Each point is reached from the start by the listed moves, each made once or not at all, plus a little noise. Is the number of moves made odd or even? Then give how often each move was made.
In the rows, 128 means zero.

Moves:
(1): [126 162 110 124  82]
(2): [104 187 141 109 179]
Start: [131  84 147 167 127]
Points:
[109 143 158 143 182] -> odd (0, 1)
[110 175 144 145 131] -> even (1, 1)
[121 115 134 166  88] -> odd (1, 0)

Moves:
(1): [ 94 127 105 150 161  95 145 146]
(2): [143 136 107 131 169 140 144 120]
(3): [131 125 112 127 104 109 131 156]
(4): [120 127 120 141 105 143 132 114]
(5): [127 112 129 129 150 148 150 146]
(6): [146  92  95 147 113 104 109 130]
(7): [133 120 133  95 107 114 143 102]
(8): [101 131 121  87 140 110  95 129]
Start: [123 135 128 140 105 148 146 143]
Points:
[104  77  50 193 100 108 175 196] -> odd (1, 0, 1, 1, 1, 1, 0, 0)
[116  91  69  96  35  87 118 134] -> odd (0, 0, 1, 1, 0, 1, 1, 1)
[120  78  52 165 143 122 201 133] -> even (1, 1, 0, 1, 1, 1, 1, 0)
[117 139 106  70 136 126 144 111] -> odd (0, 1, 0, 0, 0, 0, 1, 1)
[143  78  81 158  89 125 152 194] -> odd (0, 0, 1, 0, 1, 1, 0, 0)

Moves:
(1): [132 124 158 124 124 120 118 124 144 135 149 144 143 125 123 121]
(2): [138 154 130 141 133 104 124 134 129 141 141 123 131 164 137 143]
(3): [131 129 128 137 133 143 140 126 127 120 128 126 133 139 101 147]
(4): [116 123 125 151 127 134 139 111 124 132 126 133 138 107 140 116]
(5): [126 135  89 136  93 124 122 123 161 136  93 122 100 161 143  84]
(6): [122 144 124 154 147 145 137 158 145 101 148 105 125 137 146 121]
(7): [101 109 123 113 146 155 131 103 116 137 140 108 142 127 140 159]
(8): [129 131  98 116 147 156 123 145 148 156 147  90 147 137 122 122]
(9): [155 142 137 110 134 145 140 125 118 130 118 158 102 115 113 131]
(10): [147 150 114 103 135 114 129 151 142  92 135 158 128 128 105 152]
(11): [114 148 114 103 123 140 110 129 112 121 131 128 120 129 135 109]
(12): [126 145 124 166 132 125 101 148 111 128 132 149 115 132 149 118]
(13): [163 106 106  88 152 127 112  85 133  97 113 104 122 101 146 111]
(14): [149 121 122 124 137 124 144 123 114 137 131 126 130 143 128 124]
Start: [140 138 123 156  98 149 126 123 138 117 100 114 141 151 136 109]
Points:
[176 176  84 200 139 162 114 161 126 156 142  89 156 226 132 121] -> odd (0, 1, 1, 0, 0, 0, 0, 1, 0, 0, 0, 1, 0, 1)
[242 184  83 128 170 148 106 117 150 113 139 149 147 153 146  94] -> odd (1, 1, 0, 1, 0, 0, 0, 1, 1, 1, 0, 1, 1, 1)
[184 127  89  63 155 216 137  47  88  91  98  95 121 139 131 121] -> even (0, 0, 1, 0, 0, 0, 1, 0, 1, 0, 1, 0, 1, 1)
[151 181  21 113 152 204 104 104 214  77 142  49 165 197 166  85] -> odd (1, 1, 1, 1, 1, 1, 1, 1, 0, 1, 1, 0, 1, 0)
[161 170  72 149  76 191 152  91 126 121  63 138  94 182 128  51] -> even (0, 0, 1, 1, 1, 0, 0, 0, 1, 0, 1, 0, 0, 1)
[113 186  71 235 115 178 113 148 160 110 113  76 119 246 189 112] -> even (0, 1, 1, 0, 1, 1, 1, 0, 0, 0, 0, 1, 0, 0)
[164 125 151 152 102 141 132 115 138 138 127 128 157 163 131  98] -> even (1, 0, 0, 0, 0, 0, 0, 0, 0, 0, 0, 0, 0, 1)
[203 181  61  87 115 188  88  92 187 129 100  84 115 194 131  53] -> even (1, 1, 1, 0, 1, 0, 0, 1, 1, 0, 1, 0, 1, 0)
